Rows are points. The window is the flat piece filled in between its corners: a triangle in 3 columns, a solid with four corners in 4, and so on. A path goes straight from each point to the next, and from the last back to the first. After which points does the path pass through the window?

Window (4 x 4):
[[-28 -24 -28  30]
 [ 12 -50  15 -80]
 [  4 -16  10  44]
 [  8   4 -10 -16]]
Path:
(1): [ 43 -26 -21  28]
(2): [-30  25   3 -60]
(3): [-27  -9  36  45]
(4): [ 23 -36 -13  30]
(5): [  6 -60  -9 -11]
(6): [-12  -8  31 -20]
(7): [-25 -12  -3 -23]
(8): [ 18 -29 -19 -44]
(9): [ 30 -10 -25  30]
(10): [-35  -9   4 -21]
(11): [-26  -1  30 -26]
(12): [ 23 -39  -3  13]
(13): [  4 -32 -15  34]
(14): [-22 -13  32  41]
(15): [-52  33  -3  52]
(16): [ 24 -22 -32  37]
Through the window after points: 1, 9, 11

Window (6 x 6):
[[ -12   35   33   36   22    0]
 [  -9    2  -36  -18   12   23]
 [  24  -10   -9  -40 -101   36]
 [  -2   74    2    7  -75    2]
 [  23    5   -2   -9   14  -12]
 [   1   20    9  -33   24   16]]
Path:
(1): [-36  31 -17 -42  15 -42]
(2): [ -2  17   6 -16  -2  -7]
(3): [ 28   9 -21  42  46  46]
(4): [40 51  7 10 -8 41]
(5): [-11  12  11 -18 -56 -12]
(6): [-54  15 -37 -23 -14  -7]
(7): [38 24 -5 -2 -5 37]
(8): [ 34  51 -13  20 -22  32]
(9): [-22  12  -9 -12 -37   1]
(10): [-22  22  -6  -5 -23  11]
(11): [ 56  59 -19   1   6  15]
(12): [ 22  15  17 -12  10  49]
Through the window after points: 2, 6, 10, 12

Window (6 x 6):
[[-37  -8   0  19  36  25]
 [-45 -18 -47  28 -27  37]
 [-25  18  32 -16   6  -6]
 [ 94 -23   1  11  31  -2]
 [ 19 -39 -47 -13   3  18]
 [-23  12  15   0  19 -40]]
Path:
(1): [ 21 -78   0  -2 -15  28]
(2): [ 17 -10 -34  -4  16   2]
(3): [  6  23 -17   2  37 -10]
(4): [-20  -5  20   8   4  -9]
(5): [  0 -53  16  -2 -17  47]
(6): [-39  38 -71  15  10 -21]
(7): [-14  19 -18 -20  53  32]
(8): [-42 -34   8  46   8  12]
Through the window after points: 1, 5, 7

Window (8 x 8):
[[ 29  36  49  18  -8  18  -5  17]
 [ 37  31   0   5  10   8 -44 -23]
 [ 41  13  11 -17 -29  -7 -28  28]
 [-79   8   8  -7   3  13   3   6]
 [ 28  14  27 -35  20   9  21  16]
 [ 29   1  -5   1 -31  55 -23  18]
 [-61 -38 -17   3 -19 -12  88  18]
 [ 62 -21   6   9  10  11 -31  41]]
Path:
(1): [ 35  33   2  12   6  28 -26  59]
(2): [ 36  29 -10  19  29  19   2  55]
(3): [ 50 -44  31 -25 -44  -9 -51   2]
(4): [ 42 -35  57   5 -39  43 -10  -4]
(5): [ 30  29 -32   0  -1  12 -15  31]
(6): [ 40  19 -15  -2 -16  15 -17  29]
(7): [ 51  -2  26  -2 -10   2 -22  10]
(8): [  5 -26  19 -17 -53  19  10 -32]
Through the window after points: 2, 8

Window (9 x 9):
[[  2  -8 -63 -15 -10  -6 -24  -2  12]
 [-40  82  51 -73   3  -7 -24 -23  -8]
 [-16 -47 -13 -46 -21  -1 -13  34 -27]
 [-26  64  73 -46  14  -5  -1 -31  63]
 [-13  56  29 -59 -28  14  49 -16 -14]
 [ 17  -9  -7  80 -12 -10 -21 -21 -29]
 [ 39 -33 -40 -47  27   1 -11  31 -32]
 [-55  14  -3 -22  60  25 -15 -34  32]
 [ -5 -16 -35  28  10 -53   7  16 -25]]
Path:
(1): [-12  48 -23  -9   2  -2  -1  21 -11]
(2): [ 12 -64   4 -33  -4 -35  26 -27 -21]
(3): [-15  22  -1 -15 -12 -19  -5 -33 -15]
(4): [-23  20  18   1  21   0   4  20   8]
(5): [-27  21 -11 -33 -30  33 -52  45   7]
(6): [ -3 -15  -3 -18  21 -21  -9 -15 -12]
(7): [ -4 -19 -36 -27  -6 -38 -16 -19  -8]
(8): [ -8  16 -19   1   1  31  -2  38   7]
(9): [-13  33   6  -8  21  20 -32  15  -1]
(10): [-15  14  33 -15 -20 -67  29 -60   8]
(11): [ -3 -17  -9 -45  15   1  17 -79  -4]
(12): [-30  11  -7   0  25 -12 -12  14   6]
Through the window after points: 1, 7, 9, 11
